Every row gives one point. To make a cloud, some directions were put in groups of two or more. Within a group, all points are equally far from the middle, so they leave a hole (a ring in 2 directions, a hollow ball in 3). The other directions are filled evenly. Then the cloud was stretched, turned, moved and blurred a little. Count the holes, and give their numbers of directions, smallest first.

Cloud (20 x 3)
[[-13 -18 -53]
 [-15  40 -16]
 [-19 -42  -1]
 [ 18  38 -41]
 [-19 -42 -26]
 [ 16  44  35]
 [-11 -54 -27]
 [ -2  53   9]
 [ -3  54   1]
 [ -9  49 -10]
 [-21  26  -2]
 [ -3 -21 -58]
 [  6  60   0]
 [ 30  45  22]
 [ 12 -17  47]
 [ 12  37 -45]
 [-15  17 -46]
 [ -8 -49 -39]
 [ 14 -28 -52]
 [ -4  49 -28]]
Holes: 1 (3)

Cloud (29 x 4)
[[ 24 -36 -28  23]
 [ 23 -16 -16 -47]
 [  3  10  40  44]
 [ 26  37  30 -18]
 [ 31  42  13  38]
 [ 38  20 -18  25]
 [ 24  40  45  31]
 [-42  33 -10  14]
 [-21 -18  12 -19]
 [-39  37 -11  23]
 [ 36 -14  -1 -39]
 [  8  48  12  50]
 [  4  47  21 -21]
 [ 21  44  -6  37]
 [ 41 -23 -22  18]
 [ 53  13  12  11]
 [  2 -34 -25 -43]
 [  9  42 -33  15]
 [-25  51   5  -9]
 [-25 -18   3 -22]
 [  1  -8  44  18]
 [ 14  13 -52  -1]
 [ 19  40  28 -20]
 [-10 -28 -57 -12]
 [-28  31  22  -9]
 [  1 -20 -60 -11]
 [  0  42 -33 -11]
 [ 49  22  15  17]
 [  9 -31 -45  18]]
Holes: 2 (2, 2)

Cloud (79 x 8)
[[ 16  10   9  22 -23  25  20 -47]
 [ -1   3  37 -37 -11   4  -8  10]
 [  7  -7   7   3  31 -34 -39 -12]
 [ 33 -10  14  11  26  27 -10 -44]
 [  9   1  23 -29 -23  30   9 -33]
 [ 24 -36  11  30  10 -19 -14   0]
 [  8   7  31 -49 -18 -28 -16 -12]
 [ -2  21   8  13  30  26  31 -56]
 [  6  22 -27  13  -4 -27 -23 -45]
 [ 19 -14   9 -27  26  17  13  15]
 [  3  37   6 -40  -4  12 -22 -33]
 [ 15 -34 -13   1  -2 -32  16 -10]
 [ 12  12  -2 -60 -14  -5  -6  -2]
 [ 25 -23  21   8   3  46 -12 -58]
 [-28  12   8 -28  -3  30  35  -5]
 [  9 -19  22  26  16  23  15 -44]
 [ -6  35 -39  -2 -21  -2  14  12]
 [  3 -53  22 -14  15  -9 -36 -15]
 [-24  26  -8 -13 -13  10  21 -28]
 [-30 -38  25 -11  48   0  -2  22]
 [ -6  -3  13  -6  10 -38  -4  32]
 [ 19 -12  38  20  20  28  -4 -31]
 [ 21  23 -21 -10  -9 -14  14 -24]
 [-33  -8  -4  25  12   1  -4 -21]
 [ 14  -4  18  17  12 -19  11  -2]
 [-29   9   3  -1 -37 -10  -4 -46]
 [-22 -12  18 -20 -13 -45  14  -8]
 [ 22 -38  33   5 -26   5  -5 -12]
 [ 13 -14  17  25  47   6 -21 -27]
 [ -1  32 -21   7  16 -23 -34  -2]
 [ 16  44 -13  -8 -17  24 -14 -18]
 [ 14  27 -15  10 -36  -3  22  -4]
 [ 38  14  22  14  10 -10  -7  -5]
 [ 13 -20 -11 -19 -28   9  24 -18]
 [-37  24   8  -9  20  29  27  -2]
 [  6 -16  36 -20 -16  41  29 -24]
 [ 23 -11 -19  25  23 -21  -8 -40]
 [ 40 -26  13   3  19  25  -7 -12]
 [  1  33  -3  -3 -32  25  17 -25]
 [-10 -33   1  51  51  43  14 -18]
 [-14   0  37 -10  -6  24  -8  20]
 [ -1   3  17   9  27  17   0  34]
 [  1 -12  40   0  -2   8  -5 -33]
 [-41  45 -23 -20 -30  -9  -3  -4]
 [ 27  10  -1  -9  -3 -22  23  -7]
 [-30  29 -12 -34   6   6  16 -42]
 [ 46  14   2  40  11  20  -9 -42]
 [-24 -28  -2 -12  24 -18  -3 -16]
 [-38  -2   2 -34 -13  -6  -1 -17]
 [ 32  43  -8   7 -18  -1  13 -21]
 [-11  25  33   2  10   5 -11   4]
 [-31 -27 -22   0  26   1  10  -4]
 [  3 -18 -20  25 -17 -28 -36   9]
 [ 41   4  19  10   4   4 -10 -22]
 [ -3  -8   2 -16 -13  26  23 -33]
 [ 14 -21  45  27  33  -1 -20 -37]
 [ 16   2  44   9  31  21  -3 -26]
 [ -6 -16  20  -2  13  39  17 -24]
 [ 16  19 -12 -12  -6  23 -31   6]
 [-21 -21  26  -4   4 -19 -44  20]
 [  7  -4  26 -19  26 -14 -29 -21]
 [  6 -12  27  23  19  12   6  -1]
 [ 26  44  21  -6 -17  36  -4 -11]
 [-13  17 -20 -43   1 -14   2 -29]
 [ -4 -12  22 -29  13  18 -21  -1]
 [  7  10 -54   3 -23 -12 -29 -24]
 [ -7  19  13 -17 -11  27 -19   1]
 [-50  -3  28 -35  28 -39  14   5]
 [ 16 -11   6 -15   8  -4  13  10]
 [ 29   6 -11  60  21   1 -31  31]
 [ 12 -36  50  35  20   9   4   4]
 [ 27 -35  -4  22  34 -37 -40 -10]
 [-24   4  -5   8  -2  28   6 -38]
 [-36  21  15 -40 -10  19  26 -18]
 [  2 -46   3 -26  49 -40 -36  23]
 [ 41   2 -33   1 -29   5   6 -40]
 [ -8 -30  16  11  31  -2  -9  19]
 [ 14   0  15 -39 -16   4   8 -28]
 [ -6   1  44  -2  -7   3  27   4]]
Holes: 0

Cloud (100 x 9)
[[ 15 -12  -8  -4  16  44  24  -8   4]
 [-10   8   2   7  10  -2  38  15  13]
 [  5  13  -8 -23  28   2 -13 -17 -18]
 [ -8  11 -14   3   4   0 -12 -18  37]
 [ -4  -2   2  22  29  -4  20  -2  10]
 [-13  19  26  15  -5 -18 -25  -5   7]
 [ -8  13  10  37 -27   7  24 -10  -2]
 [  1 -13  -1  -7  11  15 -33   2  -2]
 [-13 -14 -16 -31  22 -11 -13  -8   4]
 [-11  -8  -3  49 -10  -4  31   6  -6]
 [ 13 -15   3 -19  -8  16  40   2  -2]
 [-24  13   4  38  -1  -2  13 -18   1]
 [  9 -15  -7 -12  21  23  33 -27  -3]
 [ 16 -24  -4  -1 -36  15  14  20  -8]
 [ 16   3 -23  32 -34   6   4  29   5]
 [-26   7 -13   8  10   8 -25 -10  26]
 [  8  11 -10   3 -25  26   1  -5   2]
 [-11   6   5  24  24  15 -19 -41  11]
 [  1   9  -6  23 -44 -21  22  -4 -16]
 [ 21 -13 -22   6  21 -15 -14  10 -24]
 [ 28 -12  22   8 -17  11  -1  -3  15]
 [  1  15 -23 -24  21 -17 -14 -17 -22]
 [ 34 -27   7  11  11  29   4 -22  17]
 [ -4  12   5  13 -26 -35 -30   7  -7]
 [-15 -23 -20  12  26   9  -5  -5  -1]
 [-11  17  18  30 -12  -1  -6  21   3]
 [ 15  13  -6  17  -2  19  14 -34   3]
 [ -1 -11   3  -8  14  29  34   9  10]
 [ 37 -26 -18  14 -13  11   4   1 -10]
 [-10   8 -15   1   2 -26 -12 -33  21]
 [-16 -10  -7   7   4  40  -2 -12  24]
 [ 23 -19   0  16 -41   3  23  11 -14]
 [  6 -21  21  38 -21  21  18   4  -5]
 [ 19 -23 -41  19  11  40  -4  -8   4]
 [  6  -8 -35  37  -9   3  35  -2  22]
 [  1  14   6  -1   4  28   4 -22   7]
 [ -9  13 -21   2 -31 -13  10   6  16]
 [  6 -23 -36 -18  11  24  19   7  25]
 [ 33  -8 -17 -22 -15  17  -7  14 -25]
 [-15 -15  10  20   4  18 -15 -34  -5]
 [-17  -7  14  34 -24   4  25  25  -3]
 [-16  -3 -11 -21 -14  18 -16   2  20]
 [ 30  17   9  20 -24 -17  -1   7 -34]
 [  0  14  15  34 -14  16   3  11  15]
 [  1  -1  24  20 -24 -24  20   2 -29]
 [  8  -6  15   4  10  22   3  19  20]
 [-14   5   2  38 -30 -25  20 -18 -18]
 [  2   1   5 -11  -7 -30  40 -17   5]
 [-23  20   0  42 -24  14   9  14 -10]
 [  3  -3  23  19  12  -2   4  -1   0]
 [ 14  12  -6 -28   3  -7 -35 -20 -12]
 [ -1  -7 -27   9 -22   1   0 -21 -19]
 [ 11  -2 -12 -28  22  -3 -23  12 -19]
 [ -1 -14 -34 -28 -16  11  17  43   8]
 [ 15 -11  -1 -16  18  11 -36 -15  -5]
 [-22  -8 -38 -21  -1  -3   9  14  -5]
 [ 10  -3 -14  25   3   7  -5  15  27]
 [-33  10 -27  -3 -18 -23  22  27  33]
 [ -5  14  13  16  -6 -32  21 -32 -13]
 [ -3  25 -28   2 -15  12  35  17  18]
 [ -3   4  20  18  10 -18 -24 -38  25]
 [ 15 -25 -40  17 -10   4  25  14 -27]
 [-20   1 -24 -32   6  21 -13   8  36]
 [ -5  -1 -21  54  -8  22  24 -23  25]
 [  4   7 -34 -15   1  29  26  -1   4]
 [ 15 -16  -6 -11   7  27  22 -43   2]
 [-14 -12   0  -1   2 -17 -24 -26 -30]
 [ 11 -23  -5   0   9  15 -28 -30   1]
 [  6 -25   2  41 -15   5  31 -11  -5]
 [-36   7  -2  26  -8   7  -6  -7  -4]
 [ -2  24  10  17 -29 -32  -2  -9 -42]
 [ -8   0   7  -8 -31 -23  16  -4  25]
 [ 40  -3   2   7 -22 -17   9  10 -49]
 [ 19  17   8   1 -11 -40  -7  -6 -26]
 [ 15 -12  -6 -17  -9 -19  30   2 -18]
 [ -5 -20  10  11 -17  30  16  26  23]
 [-11  -4 -17  13   5   1  23 -50  -3]
 [ 60 -19 -13  11   8  18   4 -13 -27]
 [  7 -20 -13  -3 -12  30  27  -4  -6]
 [ 12   0  -5  -2   7 -21  15  15 -27]
 [ -6  18  29   7  -6 -13 -10  13   6]
 [-15  19 -22 -13  -2   4 -34  22   1]
 [-12 -10 -13 -17   3 -22   9  25 -12]
 [ 25 -23   8  22  -6   7  27 -21 -37]
 [ 11  -9   3  12   5  36  32  18  22]
 [ -3  12   2  30 -11  -6 -18  38  -3]
 [  9 -26  -5  31  -2 -24   2 -19  -9]
 [ 27  -9  -1  31  11  -2 -16 -11  10]
 [ 37 -10 -20   8 -25  18  10  38 -14]
 [-17 -21   1   6  14  28  22  14  35]
 [-38   7 -16   2  28  -4 -11 -27  39]
 [ 19 -10  10   1 -24 -19 -22  15 -10]
 [  6   8 -10 -21  -1 -13 -41  -7 -26]
 [-35  11 -13  -9 -22 -14  17  -6  -1]
 [  8   0  19  -3  20   0  -7   8  13]
 [-11 -10 -27  -2  13  -3 -17 -31   6]
 [  9  17 -24  -4 -12  -6  20   3  22]
 [ -1  12  21   3 -12  17  16  17  35]
 [-12   2 -19   7 -24   9  45  26  39]
 [  5   9 -26 -25   5  -5 -16 -20   5]]
Holes: 2 (2, 4)
